Rows are points. Each table stands for the endless flat space through its points: a line for two points, a plane for three, and so on. Write the one point that lies in both, or say that there is none.
In the rows, zero is written as 128.

First, 3 rows:
[[141  71 107 135]
 [121 119 113 113]
 [107 131 106  92]]
Second, 2 rows:
[[118  95 113 116]
 [110  97 131 114]]
They share: no point

First, 2 rows:
[[176 120 161 102 114 169 136  82]
 [131 125 141 127 154 124 171 122]]
Second (5 x 8):
[[123 108 147 105 153 175 133  93]
 [117 117 130 122 140 153 122 102]
 [204 150 152 124 133 135 174  86]
 [156 117 148  97 146 162 170 109]
 [154 138 147 145 121 104 153 110]]
They share: [149 123 149 117 138 142 157 106]

First (4 x 11):
[[142 150 119 114  66  79  79 149 112 131 147]
 [144 128 133 132 104 105  95 143 148 113 155]
 [151 148 130 137 103 125 116 170 150  86 156]
 [141 128 130 125  96  92  84 136 139 126 153]]
Second (5 x 11):
[[164 169  97 135 101 123 114 151 136 105 150]
 [158 151 109 124 108 108  84 143 148 117 170]
 [134 138 126 135 108 101  74 126 149 113 179]
 [131 156 132 126  87 103 103 158 131  97 143]
 [156 164 136 120  87 128 110 168 145  83 119]]
They share: [144 155 121 118  94 100  94 159 136 109 154]

First, 3 rows:
[[166 170 138 114 108  91 104 163 137 109  96 135 162 101]
 [154 155 114 141 135 106 107 142 161 130 123 120 147  95]
 [167 174 151 106 108  92 106 175 131 107  88 148 172 107]]
Second (5 x 14):
[[149 138 164 167 156 156 174 211 142 111 158 195 129 107]
 [181 152 130 121 111 109  78 131 174 170  72 119 171 104]
 [151 164 147 146 133 157 156 200 160 117 137 185 137 112]
 [132 175 128 139 154 131 144 186 166 106 138 165 157 104]
 [157 175 134 133 120 145 131 180 174 129 113 165 152 107]]
They share: no point

First (3 x 20):
[[147 161 101 132 105 174 125 121 120  71 112 170 104 153  90 125 168  93
  140 122]
 [177 131 156 147  90 109 130 121 175 131 107 135  89 123 105 130 158  88
  180  72]
 [173 143 157 160  93 114 131 105 174 129  96 130  98 117 102 127 152 101
  180  66]]
Second, 3 rows:
[[190 159 136 153 126 162 140 118 143  85 100 148  86  96  77 101 162  99
  164 115]
 [172 161 146 139  76 139 139  86 144 122 131 121  78 145  95 113 182 115
  162  72]
 [181 161 143 145  97 149 140  98 143 107 119 131  80 124  87 107 175 109
  163  89]]
They share: no point

First:
[[ 84 176  91 122  91 142  98 174  97 153 172 113 145 160 135 154 133 159
  147 130 130 146 135 122]
 [112 192 106  99 102 146 137 154 148 117 138  69 115 123 170 173 130 138
   97 141 104 131 112 123]
 [102 210 112  98  83 139 102 191 127 133 168  85 142 126 150 177 124 164
  124 105 114 111 148 149]
 [109 193 105  99  99 161 124 158 153 107 130  80 138 125 162 167 125 146
  102 116  91 115 132 123]
 [120 191 124  87  98 136 121 162 142 113 148  69  99 123 167 166 107 144
  104 149 111 139 102 139]]
Second, 2 rows:
[[109 176  96 113  97 158  90 155 101 123 134 118 137 159 152 149 109 143
  128 153 112 152 119 110]
 [ 94 149 105 110 106 152 111 146 125 123 149 103 119 159 140 131 112 149
  134 147 115 161 104 113]]
They share: [ 99 158 102 111 103 154 104 149 117 123 144 108 125 159 144 137 111 147
 132 149 114 158 109 112]

First (5 x 24):
[[132  96  98 133 154 157 131  81 101 123 138 109 129 117 102 157 140 106
  113 151 141 147  85 165]
 [149 111 115 137 151 102 174  96 164 146 156 127 150 123 171 173 143  94
  134 115 160 127 108 135]
 [135 126 127 125 162  90 161 111 164 140 135 125 141 128 176 189 161  83
  117 124 136 137 114 134]
 [ 94  83 101 164 139 125 111 118 107  95 116 106 138  98  89 115 126 125
  142 101 112 183 125 162]
 [126  89  94 159 145 127 172 100 131 109 173 115 174  92 107  95 120 113
  154  98 167 169 121 150]]
Second, 5 rows:
[[ 95 109  84 128 199 161 120 117 105 155 159 126 158 125 115 158 147  79
  174 113 140 196 123 153]
 [124  72 104 106 143 144 146  76 108 153 136 110 137 115 108 196 105 130
  147 158 132 142 135 133]
 [112 114 129 178 153  97 148 106 154  85 134 121 133 109 109 117 138 116
  121  68 115 180 122 167]
 [ 98  91  86 140 162 145 115 102 113 142 116 133 156 119  99 135 162  99
  146 119 115 167  88 176]
 [101 104 118 142 167 122 148  95 136 118 142 125 144 115  93 143 127 113
  146  91 102 186 122 173]]
They share: no point

First (2 x 24):
[[ 95 138 113 101  89 119 146 161 126 143 120 133 138 142 125 127 142 112
  135 150 145 125 145 141]
 [ 79 142 131  97  73 135 130 167 116 147 108 125 140 156 127 119 152 126
  131 154 147 109 155 125]]
Second, 5 rows:
[[ 74 144  99 104  59  91 149 174 119 174 137 166 139 153  90 143 120 110
  123 118 138 144 157 145]
 [120 122 119 103 129 141 158 130 147 110 125 115 133 124 163 131 138 135
  137 167 127 131 114 137]
 [ 95 152  96  89  79  99 157 165 131 155 121 156 139 149 117 136 118  95
  145 133 147 147 155 136]
 [ 61 152  94  83  59  91 159 177 139 173 147 178 119 153  93 132 112  97
  149 117 155 161 169 124]
 [ 84 161  97  78  63  98 159 160 134 165 121 174 141 165 119 149  91 112
  142 115 132 164 159 114]]
They share: [103 136 104 103  97 111 154 158 131 141 126 137 137 135 124 131 137 105
 137 148 144 133 140 149]

First, 2 rows:
[[124 139 120 111 155 131 138 138  91  92 133 150 166 114 159 144 167  84
  118 121 124 118  85 110]
 [106 147 132 111 143 139 132 146  95  96 133 136 148 122 159 134 161  96
  130 107 138 110  97 100]]
Second:
[[ 96 152 134 105 136 142 125 141  91  98 126 129 134 121 166 132 158  94
  132 105 131 108 102  82]
 [ 96 142 138 101 128 134 131 137  85 110 114 137 134 121 176 136 146  78
  126 107 115 110  90  66]]
They share: no point

First, 3 rows:
[[ 96 142 119 147 174  95 150 100 146 141 148 133 157 107 146 104 101 127
  101 150 120 125 157 131]
 [116 178 143 119 146  95 150 100 134 169 116 117 157 135 174 120 125 135
  117 130 100  93 153 119]
 [105 145 118 138 173  96 149  96 145 152 140 129 158 107 151 104 105 133
  105 152 121 117 147 125]]
Second:
[[ 98 168 134 122 163  79 167  93 152 134 127 147 161 122 171 121 134 147
  125 128 126 120 168 117]
 [122 176 149 135 170  79 148 102 152 141 134 137 141 135 162 114 123 147
  105 148 118  95 149 141]
 [106 152 125 138 156 107 142 103 131 169 134 111 159 117 154 107 100 119
  102 144 100 107 150 125]]
They share: [106 160 131 133 160  95 150 100 140 155 132 125 157 121 160 112 113 131
 109 140 110 109 155 125]

First, 5 rows:
[[176  90 152 148  96  95 124 112 145 103 131 118 134 129  86 124 173 150
   96 135 126 110 134 107]
 [118 118  97 102 106 166 135 145 158 141  99  82 110 176  79 117 113 131
  147 147 164 130 183 154]
 [143 107 131  82 118 120 136 157 163 103 109  87 109 131  96 136 131 133
  143 164 167 153 162 137]
 [169 108 151 107 113  91 183 156 208 106 151  83  69 111  71 138 149 104
  135 206 177 132 145 122]
 [154 103 147  61 123 101 160 176 181  94 121  76  84 108 100 151 135 122
  153 195 180 169 164 133]]
Second:
[[157  89 167 106 108 113 111 147 165 129 104 118 127 122 114 124 184 129
  118 175 146 129 176 104]
 [137  79  87  49  81  76 145 136 169 116  81  80 128 170 100 106 157 135
  104 161 174 146 125 151]
 [177  72 164 129 121 121 127 165 182 140 119 105 152 142 134 142 166 149
  114 194 123 105 150  86]
 [143  96 106  65  87  95 148 143 151  96 100  77 112 149  87 127 139 136
  116 149 166 145 140 142]
 [117 126 113  13  63  66 124 108 141  90  86  94  86 125  92  85 173 101
  103 127 185 172 164 180]
 [159 104 145  91 118  98 135 132 172 116 130  97 118 128 126 121 150 140
  127 163 143 149 150 148]]
They share: [155  98 140  98 109 112 136 146 155 105 116  94 113 129  96 136 146 140
 130 158 153 143 159 127]

First (5 x 24):
[[128 183 195 149 131 164 136 157  66  92 154 113 126 159 151 142 101  70
  116 191 148  62 103 141]
 [140 109 157 110 115 119 150 119  65 109 103 129 144 165 108 128 123  95
  126 148 167 126  99 142]
 [128 112 167 103 130 128 131 121  82 114 111 128 160 149 115 126 101  96
  107 139 155 126 114 141]
 [ 74 110 143 145 133 164  80 145 114  83 130 169 144  83  94  89  94 128
  121 114 145 111 161 139]
 [108 141 185 135 145 158 114 147  98  90 134 129 152 129 127 110  97  82
  102 141 138  98 133 127]]
Second (3 x 24):
[[116 116 175 121 121 118 106  94  77 134 104 156 163  96 101 132 107 104
  109 135 163  98 126 157]
 [119 128 178 100 130  94 130 118  62 119 116 153 145 123  86 156 113 107
  109 138 157 101 111 136]
 [ 99 118 153  80 145 129 130 163  87  79 131 128 135 158  91 116 103 112
  114 133 137 131 111 111]]
They share: no point

First:
[[119 121 138 123  84 137 149 168 114  69 111 153 211 144  99 146 143 175
   87 114 162  81  74 133]
 [141 119 118 143  77 161 155 164 146 102  71 128 153  85  72 148 138  96
   87 100 180 155  83 144]
 [154  97  91 127 116 137 208 146 126 117  95 140 174  99  75 129 126 108
   86 107 193 116  97 144]
 [136 126 131 147  65 167 134 169 151  94  70 123 150  86  77 154 141 100
   89  99 171 158  79 143]
 [159  86 136 147 106 143 143 131 143 101 116  99 149  82 118 129 115 112
  106 108 156 115 117 141]]
Second, 3 rows:
[[139 132 122 156 122 152 140 148 118 121  91 120 174  86  80 118 126 136
  110  99 153 110 121 143]
 [183  84 114 100  68 148 196 142 164  99 121 120 136 112 122 178 116 104
   92 107 181  90  67 151]
 [170 116 110 121  97 153 175 139 131 123  87 134 145  83  94 159 118 130
  111  97 174 101  96 155]]
They share: [154 108 122 135  98 149 161 148 142 106 112 114 162 104 101 139 123 118
  98 105 162 101  97 143]

First (2 x 24):
[[107 144 131 108 121 138 114 120 150 132 140 155 158 163 126 106 103 132
  152 116 139 164 106 104]
 [110 147 130 114 129 144 110 125 148 135 132 157 166 167 134 106  99 136
  151 116 134 169 103 111]]
Second:
[[113 135 185 152  97 126 118 170 128 119 131 193 140 151 126 159 142 174
   99  98 147 171  91  51]
 [123 131 137 129 111 121  82 117 150 132 147 211 140 128 123 121 103 152
  145 135 154 183  98  73]
 [109  90 146 149 127 157 133 108 103 138 179 178 179 116 129 109  93 116
  144 136 194 129 124  54]
 [ 94 156 141  96 136  97 111 108 169 176 162 129 126 146  94  93  78 154
  144 130 126 162 106 114]
 [116 154 147 113 134 148 141 129 149 137 170 141  96 155 151 111 131 148
  152 101 133 114 117  62]
 [119 174 124  87 111 115  89 116 191 134 139 168 111 162 121 103 107 154
  164 112 114 183  98 104]]
They share: no point

First, 3 rows:
[[130 130 171 106 146 151 166 120  95 122  93  99 107 135 139 111 104  81
  109 114 127 123 118  87]
 [126 102 119 112 144 109 150 148  99 186 127 121 131 175 131  81  96 137
  111 156 135  99 146 133]
 [123 135 176 112 138 154 162 127  99 114  91  97 101 142 134 102 111  77
  102 114 129 129 125  79]]
Second (4 x 24):
[[ 87 105 159 125 172 136 144 160 133 120 113 124 138 170 113  96 100 111
  110 145 176  74 157 151]
 [121 124 140  81 139 127 184 135 118 173 134 120 139 173 133  87  58  80
   98 107 140 100 161 114]
 [117 111 159 108 142 134 158 135 121 150 119 124 141 172 118  96  79  94
  103 130 140  98 151 121]
 [129 102 174 128 133 139 138 124 112 141 104 124 138 167 110 105  97 105
  107 148 122 110 133 112]]
They share: [128 116 145 109 145 130 158 134  97 154 110 110 119 155 135  96 100 109
 110 135 131 111 132 110]

First:
[[110 174 122 105 186 132 112 113 130 117 145 119 108 161 159 113 152  82
  120 103 155 100 122 138]
 [ 84 160 114  99 180 136 138 137 122 131 147 137 134 161 169 105 148 102
  122 113 161 102 122 130]
 [105 163 135 123 165 148 120 119 146 104 144 119 110 158 142 108 136  93
  131 122 134 123 134 142]]
Second:
[[102 152 135 128 155 147 133 130 156 108 142 117 109 158 137  99 125  95
  136 139 124 125 144 145]
 [ 90 172 147 128 163 175 109 110 132  84 150 137 133 154 141 123 145 115
  132 103 140 149 120 133]]
They share: [ 99 157 138 128 157 154 127 125 150 102 144 122 115 157 138 105 130 100
 135 130 128 131 138 142]

First, 3 rows:
[[164 109 132 132 171 170  96 141  60 108 161  74 116 137 129 122 130 109
  108 117 137 111 126 126]
 [140 113  96 151 157 118 104 155 116 138 161 124 171  88 172 154 155 145
  144  93 133 120 151  97]
 [156 105 112 157 169 134 120 159 100 126 145 112 153 102 154 146 141 137
  128 109 133 106 137 103]]
Second, 4 rows:
[[158  98 140 128 188 133  91 141  85 152 152  87 147 102 127 122 147 121
  116  85 133 138 178 119]
 [144 134 113 141 147 130 108 173 110 160 153 121 163 102 139 133 135 121
  135 105 142  85 126 131]
 [128 129  87 168 140 132 123 170 124 125 162 128 166 113 171 159 143 144
  150 119 129  80 116 111]
 [114  99 108 181 177 135 128 148 125 115 163  96 158 137 159 158 155 156
  145 115 102 105 166 111]]
They share: [148 111 107 147 162 133 104 152 100 129 159 110 155 102 159 145 147 135
 133 101 134 116 143 105]

First:
[[179 158 139  85 105 176  83 178 157 112  72 112 173 147 134 125 127 121
  215 109 145 115 162 100]
 [183 171 123  90 115 162  95 159 154 113  78 121 157 164 139 132 112 136
  199 120 144 106 154 107]
 [118 169 199 207 116 145  96 137 101 155 108 116  92 172 133  44 122 174
  113  63 129 135  72 125]
 [209 188 110 101 125 131  94 165 138 107  85 110 156 207 168 139 120 134
  188  97 139  74 135  94]
 [131 168 173 129 111 182  98 140 158 133 103 137 128 132 117  90 112 151
  181 134 127 148 143 127]
 [137 212 193 162 146 131  98 138 163 136 184 150 101 189 163  86 142 139
  172 134  68 106 139 102]]
Second, 6 rows:
[[129 157 136 132 141 151  83 160 139 139 109 152 140 144 142  68 130 154
  146 105 139 110 139 107]
 [119 143 148 134 115 185  73 106 121 121 107 162 116 176 114  84 132 154
  136  93 123  86 137  83]
 [136 204 225 161 151 152 133 159 111 151 125 105  58 158 124 104 133 149
  179  74 116 115 141 110]
 [126 167 175 146 135 159  99 149 120 147 107 125  99 156 137  91 140 162
  158  99 126 121 135 107]
 [152 130 127 150 145 120  78 153 194 167 115  96 121  95 113 121  80 110
  190  72 130 111 165 101]
 [137 163 145 127 146 137  86 151 143 113 142 180 141 162 106  59 125 136
  146  71 132  70 150  85]]
They share: no point

First, 5 rows:
[[119 152  94 115  84 200  76 121 183 134 166 209 156 130 166 133 105 104
  126 119 108 120 161 201]
 [159 155  80 129 132 173  90 100 149 122 108 186 166 120 104 122 104  58
   88 136  97  97 128 148]
 [128 144 101 109 105 189  57 114 170 151 142 193 169 106 141 137 122 115
  124 100  76  87 132 178]
 [133 152  84 131  98 188  92 119 183 126 154 207 146 138 154 139 105 106
  142 135 114 116 149 187]
 [142 154  95 137 122 163 117 108 157 139 139 175 124 120 128 111 124  89
  135 130 131 134 157 177]]
Second, 2 rows:
[[159 132  90 137 147 162  82  93 154 154 115 167 147 100  87 119 137 118
  143 103  95 115 146 170]
 [155 139  96 134 145 157  90  97 149 155 115 163 142  98  95 117 139 109
  138 107  97 108 137 162]]
They share: [151 146 102 131 143 152  98 101 144 156 115 159 137  96 103 115 141 100
 133 111  99 101 128 154]

First:
[[131 164 130 109 123 139  95  99 147  73 187  94 180  96 118 144 175 132
  153 111 125 135 130 126]
 [146 157 137 106 110 133 112 111 178 102 159  98 180 114 109 144 130 109
  159 125 155 165 117 117]
 [211 123 183 105 156 156 101 133 159 118 119 167 163 114  78 153 141  71
  194 151 129 106 103  78]
 [215 132 158 116 150 139 113 137 172 137 109 159 158 116  91 159 120  75
  193 140 137 138 102  86]
 [209 132 158 114 160 147  99 122 150 110 131 164 163 107  97 168 157  92
  191 131 109 108 114  92]
 [113 178 146  96  92 144 120 135 181 119 167  82 152 118 109 126 129  95
  144 129 169 174  98 104]]
Second, 5 rows:
[[124 148 129 131 124 144 118 167 167 119 195  76 185  77 103 177 161 120
  196 100 166 106 104 100]
 [139 172 111 160  96 145  83 147 173 119 163 146 163  98 103 129 133 126
  203 138 141 139 130  64]
 [155 146 143 128  91 160  77 119 158 126 168 108 160 119 119 138 159 125
  184 154 136 142 124  93]
 [135 141 157  98 136 149 123 149 155 115 186  62 174  89 105 171 172 103
  169 106 160 112  93 119]
 [115 163 131 112 130 131 105 175 183 121 182 100 186  87 115 157 174 105
  171  84 170  88 101  83]]
They share: [147 161 153 106 127 148 105 133 156 110 157 112 153 104 101 132 152  96
 162 130 141 137 105  98]

First, 4 rows:
[[154 117 114 122 126 112 130 158 160 134 109 132 129  97 115 114 133 115
  156 146 107  95 154 145]
 [118  77 130  90 178 148 138 102 176 166  85 116 105  85 119 158 125  83
  132 154  59 139 162 157]
 [146  81 141 100 117 102  92 162 137 141 105 150  95 112  88 136 119  82
  158  93  84 124 206 159]
 [128  87 126 107 156 129 133 125 182 145 104 118 109  82 123 141 139  91
  147 152  72 129 160 150]]
Second:
[[166 101  83 161 118 134 145 149 118 125  90 149 134  79  84 132 131  85
  135 152 109  85 142 195]
 [149 103 142 159 157  89 167 160 142 114 132 111  96  79 164 158 158 158
  183 183 162  56 206 160]
 [141 126 130  78 164 161 137 198 195 173 103 117  86  88 135  95 127 100
  159 171 123 104 112 114]
 [105 130 120 121 200 129 129 194 193 139 132 113  77  96 167 127 111 144
  165 202 146  85 162 118]
 [137 135 106  86 148 163 119 168 188 166  90 126 121  98 110  97 106  96
  144 151  94 112 106 136]
 [165 114  58 141 133 142 128 135 132 121  83 169 157  83  49 117 123  78
  121 129  73 113 131 185]
 [ 81 129  61 149 210 140 107 184 172 132 121 145  91 115 130 121  73 110
  117 208 124 101 144 125]]
They share: no point

First (5 x 24):
[[161 144 103  99 139 130  60  76  87 133 143 149 156 155  98  95 125 167
  105 177 176 142 132 128]
 [103  60 134 137 115 144 122  79 150  80 140 140 144 122 106 128  82  95
  152 126 136 151 148 129]
 [140  84 158 130  98 177  99  83 133  99 141 162 157 121 122  78  61 127
  148 113 145 153 123 136]
 [150  70 136 133 108 157 111 102 149  94 123 139 156 117 126  81  68 113
  156 121 165 145 121 136]
 [149  75 121 133 112 151 111 123 139  95 100 141 146 117 136  76  75 112
  157 132 174 151 127 135]]
Second:
[[124  98 171  64  81 183 140 117 132 136 200 176 139 151  91 102 137 129
  115 133 157 157 120 121]
 [110 112 146 134 140 165  81 120 126 123 127 144 101 168 124 107  85 148
  132 161 160 154 164 111]
 [177  89  82 140 119 117  72  62 118  70 105 142 179  92 131  91  97 114
  139 148 157 157 109 147]
 [140 122 106 162 148 132  67  96 121 102  95 107 127 138 127 124  67 121
  138 163 171 181 167 130]
 [169  99  80 173 145 100  91  71  98  83  81 119 170 111 120 103  96 106
  157 147 181 173 163 150]
 [136  72 122 104 102 131 152 133 138 132 150 138 160 119 131  75 106 125
  118 153 185 156 164 100]]
They share: no point

First, 3 rows:
[[148 146 154 118 119 118 119 114 118 134 162 138 153  99 101 128 149 115
  128 102  99 124 112 135]
 [159 148 133 138  88  89 121  94 135 113 170 123 141  73  77 108 109 108
  125 105  79  94  83 139]
 [156 148 160 132 103 110 121 100 132 116 170 150 135  91  95 120 133 105
  110 114  97 112 104 133]]
Second, 4 rows:
[[142 164 151  91 107 120 112 132 114 163 134 132 156  98 106 110 136 108
  123 112 117 108  95 136]
 [124 181 136  97 111 101 162 122 115 144 142 148 151 120 109 148 164 146
  159  81 120 161 122 110]
 [142 132 166 121 127 133 128  91  74 122 174 140 167 145 121 138 177 118
  177  83 105 157 113 114]
 [138 172 136  93 115 107 124 145 138 164 134 132 153  79  95 126 139 126
  113 105 109 115 113 142]]
They share: [144 145 151 111 127 122 118 121 111 143 158 132 162 103 104 132 157 120
 137  96 100 130 116 136]

First:
[[107 188 128 152 116 129 163 148 150 145  97 142 118 166 100  91 147 129
  133 156 116 141 217 206]
 [102 176 114 157 125 131 159 142 148 145  98 144 118 160  97  96 140 119
  131 156 122 134 200 193]
 [100 140  66 183 151 123 135 126 144 161  72 160  90 144 115  78 126 119
  123 164 138 152 190 183]
 [107  71  69 214 160 154 123 129  98 151  92 189 105 139 106 132  99  64
  110 184 147 119  87 116]
 [ 87 176  98 134 132 110 185 136 158 122 124 149  88 146 103 121 136 105
  175 159 118 103 178 190]
 [101 143 120 148 118 154 153 157 121 142 111 142 117 153 102 116 129 104
  148 142 135 123 143 165]]
Second (2 x 24):
[[ 89 137  84 160 129 157 143 148 118 156 100 148  93 152 114  97 116 100
  143 135 136 125 132 160]
 [ 99 121  96 158 129 141 129 158 110 156 104 146  99 138 104 115 126  98
  133 147 152 141 148 154]]
They share: no point

First (7 x 24):
[[108 164 166 121 132 152 191 111 180  66 142 179 140  56  96 114 124 228
  148  38 140 171 118 104]
 [ 65 160 131  64 124  97 140 161 146  81  59 142 124  92 102  86 158 162
   84  87  88 123 100  63]
 [ 86 141 159 135 119  78 173 121 143  91 108 177 136  87  80  96 121 199
  146  48 102 166 126 113]
 [ 86 147 109  63  85  84 131 171 166  88 115 173  93 100 134 116 177 150
  122 134  89  97 121  64]
 [109 132 108 118 104  44 132 185 120 112 124 142 114 134 139 114 155 109
  165 142  97  85 152 100]
 [ 64 121 124  80 101  87 150 148 127  99  74 174 106  81  71  78 142 178
  103  89 114 111 113  69]
 [108 156 168 143 124 114 187 109 171  77 147 185 141  73  96 116 120 219
  166  40 121 178 129 121]]
Second:
[[121 142 115 115 119  91 153 142 137  76 137 134 127  78 116 105 135 154
  137 110 114  87 146 101]
 [ 93 150 139 103 119 115 161 174 133 108 117 166 107 110 116 105 159 162
  161  78 142 123 126  81]]
They share: no point

First:
[[159 131 126 191 143  99 145  89 157 107 130 155 137 170  94 126 118 102
  135 116 171 164 117 106]
 [146 147 141 171 138 119 118 118  83 137 181 149 178 143 116 169 150 116
  138 133 188 160 100 131]
 [148 137 158 171 119  74 142  72 152 117 153 149 143 166  70 157 131 130
  127 117 164 131 130  99]
 [130 133 152 139 149 120  92 129  96 131 201 158 158 160 123 188 169 120
  155 144 170 159  93 127]
 [163 143 128 155 189 123 161 120 175 105 152 176  68 156 127 139 146 104
  143  85 143 174 102 132]
 [126 124 145 132 143  96  81 119 110 127 175 146 148 160  96 177 144 130
  158 143 164 168  76 112]
 [189 152  88 212 145 139 138 113 160  98  83 179 126 201 124  99  77  82
  127 113 191 215  83 141]]
Second (2 x 24):
[[134 117 137 140 147  94 128 106 140 113 158 153 138 166  93 154 131 110
  138 109 161 161  90 120]
 [150 135 137 156 149 110 126  98 140 125 166 143 124 150 101 170 137 114
  142 119 159 153  96 108]]
They share: no point

First, 5 rows:
[[ 89 165  41 102 127 167 130 151 105 125  67 100 135  78 141  90 168  32
  163  95  27 154 154 108]
 [ 96 118 114  96  65 109 104 185 146 130 163  72  85 147 150 112 136 144
  108 134 113 143 148 144]
 [ 95 166  87 120 115 127 130 144 100 141  90 105 104  88 155  88 162  87
  159  94  78 130 153 148]
 [116 148 108 142  88  91 133 114  85 156 128 149  65 124 133 128 123 138
  158 123 122 108 125 167]
 [ 93 161  93 120 111 128 130 150 105 146  99  98 107  92 161  91 161  96
  153 103  87 134 162 151]]
Second:
[[120 179 112 109 110 136 113 173 109 127  85  63  82  94 134 114 171  95
  137  99 129 169 159 132]
 [ 87 128  85 142  76 142 107 162 138 160 161 104  81 153 151  98 148 152
  127 124  84 114 163 129]
 [113 162 114  92 118  98 149 148  93 131  79  95 111  79 149 130 136  81
  157 126 131 170 154 172]
 [103 194 106 126 114 173  86 166 112 122  90  58  79  74 137 104 194  86
  158  72 103 155 127 130]
 [ 84 109  90 114  87 131 147 150 147 137 121 104  87 155 164  98 129 143
  121 123 113 133 174 131]
 [ 85 123  92 118  83 139 145 129 107 145 114 110 107 118 176  87 149 116
  126 114  98 119 163 131]]
They share: [ 98 144  98 120  94 122 127 151 111 149 124 103  99 114 153 111 144 116
 142 125 102 136 157 150]

First, 6 rows:
[[111 146 165 132  97 155 150  98 131 144 146 176 101 133 142 120 134 109
   90 149 147  75 133 142]
 [ 77 174 141 134  96 155 110  93 125 139 121 136 141 136 119  88 102 152
   74 136 150  88 162 131]
 [152 144 122 136 103 118 138 125 133 163 153 160 123  98 134 101 127 143
   77 175 134  99 191 125]
 [ 97 160 124 134 112 147 105 113 177 203 115 132 175 153 141 103  96 120
   64 162 148  93 177 153]
 [127 168 136 137  93 148 136 106 126 143 140 170 118 128 122  98 121 133
   72 152 148  74 142 139]
 [148 112 177 117 122 149 170  96 140 161 140 158 104 132 169 127 110 108
  123 167 120 119 153 117]]
Second:
[[114 186 147 135 107 171 136  98 174 168 132 134 123 180 164  96  91 152
   73 140 118  88 174 117]
 [ 81 168  72 156 156 144 178 129 221 171  86 169  74 158 147  40 118 191
   95 174 135  83 170 148]
 [152 180 185 110  97 165 127  34 140 142 160 183 156 195 188 108  85 134
   60 115 145  83 225 184]
 [113 147 145 130 111 156 142  91 160 156 112 139 132 133 151  91  97 134
   98 170 132 111 152 131]
 [189 173 236  99  46 196 103  71  86 127 159 131 197 199 180 161  65  92
   99 114 157  78 182 115]
 [136 140 134 120 146 129 155 100 114 167 141 204 108 166 121 102 105 132
   76 124 147  79 172 159]
 [131 131 179 121  93 146 141  39 148 134 122 170 165 160 177  89  73 106
   55 155 141  90 193 170]]
They share: [124 148 152 125 112 155 139  96 140 159 124 146 132 143 143 104  96 128
  95 155 134 104 152 127]
